Rows are points. A path goes straight from each point to the next, and from the last back to the first. The post is the endless flat space through its rows: a point in 2 columns, a line in 3, a plane in 4, and so on, so that a path can go around it. Count how often the path circles the post. Going back the other way cancels.

Post (2 x 3)
[[  2  36  24]
 [-25 -43  21]]
Path (26 x 3)
[[ 28  69  -6]
 [-12   9   0]
 [ 28  52 -21]
 [ 14  -8  26]
 [ 34  37  85]
 [ 16 -46  74]
 [ 39   9  -7]
 [-11 -10 -14]
 [-33  40  -2]
 [-15  11  -2]
 [ 41   9 -24]
 [ -6 -22  -8]
 [-38   4  -5]
 [-58  39  38]
 [  8  67  91]
 [-20  67  76]
 [-56 -10  18]
 [-26  27  -4]
 [-24 -73  -2]
 [ 43  51  38]
 [  0 -90  62]
 [ 43 -14   6]
 [ 22 -39   5]
 [ 16 -38  43]
 [ 23  22  72]
 [ 62  47  21]]
Times around: 0

Post (7 x 8)
[[ 10  35   7 -34  -2  -5 -42  22]
 [ 18   5 -64 -24 -12  42  32   9]
 [ 32   0  11  24 -50  40   4 -24]
 [-22 -67  12 -62 -34 -21 -10 -43]
 [ -7 -37  -5 -44 -17 -29  43  14]
 [-14  -7  51  -9   9  -2 -33 -17]
 [ 47  33 -64  16  -1   5   8   1]]
Path (18 x 8)
[[ 10  44  -7 -34 -15  41  -6   9]
 [-18  29 -32  26 -19   2  23   1]
 [ -6 -24 -60 -30 -30  13  46  49]
 [ 33 -22 -12 -32   4  18 -56   1]
 [ 43 -32  -1 -43 -15  29   7 -24]
 [ -5   0  -2 -37   2  13  18  -4]
 [-25 -51 -31 -38  12 -19 -25 -91]
 [  3  43   6 -48  51  21  36  45]
 [ 32 -37  -1  -3 -23  26  59   5]
 [ 18 -47 -95 -16  -7 -34  -6  -8]
 [-52  22 -51 -30 -11  49 -24  25]
 [-11 -21 -30  -1 -22 -45  51 -22]
 [  9 -14   5  18  31  -1  14 -42]
 [ 52  -5  17 -49  11   4  -1   7]
 [ 18  -9 -42 -31  28 -18  19  31]
 [ 17  39 -16 -12 -19  74 -38  22]
 [ 39 -61  25 -17   0  -2  -7 -16]
 [ 27 -18  -4 -54 -69  39  29   5]]
Times around: 0

Post (11 x 12)
[[-38  34 -19  40 -66  37   8  24 -11   8  34  -4]
 [ -8 -33 -22  41 -46  60 -62  16  -1 -17  18 -40]
 [-16 -44 -21 -52 -65   0 -23  34  36  22  29 -53]
 [ 23  18  12 -30  33 -18  49 -16  14  36 -68  68]
 [ -2 -19  40 -19  -8 -26 -30 -31  20 -28 -18 -21]
 [ 29  23  25   7  22  66  31 -19  14  14 -39 -15]
 [ 32  39 -46   8 -32  37  52 -28 -32  77   7  -6]
 [ -7  -8 -14  50  10 -24 -32 -17  17 -42   5 -51]
 [ 51 -18  -3  28  -7  -7 -31  -4  10  -7  46  23]
 [ 33 -47  11 -61  39 -48   3 -19 -23 -29  22 -25]
 [  8 -20 -16 -40  11 -55 -31 -30  49 -42  12  34]]
Path (25 x 12)
[[-45  38   7 -16  -5  -5 -15 -95  56   7   0 -46]
 [ 59 -39 -20 -50 -16 -24  -4 -10 -16  59  35 -82]
 [-54 -32   9 -21  -7 -30 -40  23  -6  -1  -9 -25]
 [ 20 -40  26 -46 -38 -17  -4  -9 -17  27  62  -6]
 [-19   2   1  27 -24 -11  32  15  57 -23  12  51]
 [ 16 -68   7  -3  28  41 -11  72   2 -29 -25 -33]
 [ 52  14 -24 -23   0 -19 -32 -36  44 -15 -13 -75]
 [ -3  18 -31   9  12 -45 -28   2   7  29  -9  -8]
 [ 26  32  33 -51  18 -16  43 -15 -32  47  20 -13]
 [  9  35 -20  -1 -26  24   9 -11 -22  14  18 -16]
 [ 42 -21  26 -44 -12  22  -3   2 -13 -21  28 -49]
 [ 16 -18 -12 -23 -14  -5  23   2  34  15 -28  -5]
 [-66 -33 -26  15 -23  25  15  47 -14 -10 -23  53]
 [  0 -38 -42 -29   7  21  -1   4  48  62  24 -66]
 [-11 -26 -17 -21  24  15 -53 -17   9 -36 -18  24]
 [ 46 -18   7 -19  -9 -34 -23   2  10  27  -7 -25]
 [ 25 -29 -12  18  14  -8  -8   5  -7 -55 -61  14]
 [ 64  16   8 -23  -7 -60  59 -41  25  43  23 -14]
 [-50 -19  47 -15  -6  20  28  19 -38 -36  -4  -3]
 [  0   0 -44 -22  36  11 -19 -61   5 -18  48  29]
 [  0  38  27  38  49   4 -56 -42  50 -53 -14   4]
 [ 38 -45 -52  43   3  14 -64  25  54  28 -61  22]
 [ 42 -18 -41 -87  34   8  17 -43  20 -65  11 -12]
 [-40 -36 -37 -18 -67  10  18   7 -32  -5   6 -10]
 [-18 -22  49 -10   5  44  55 -16   3  35 -27 -59]]
Times around: 2
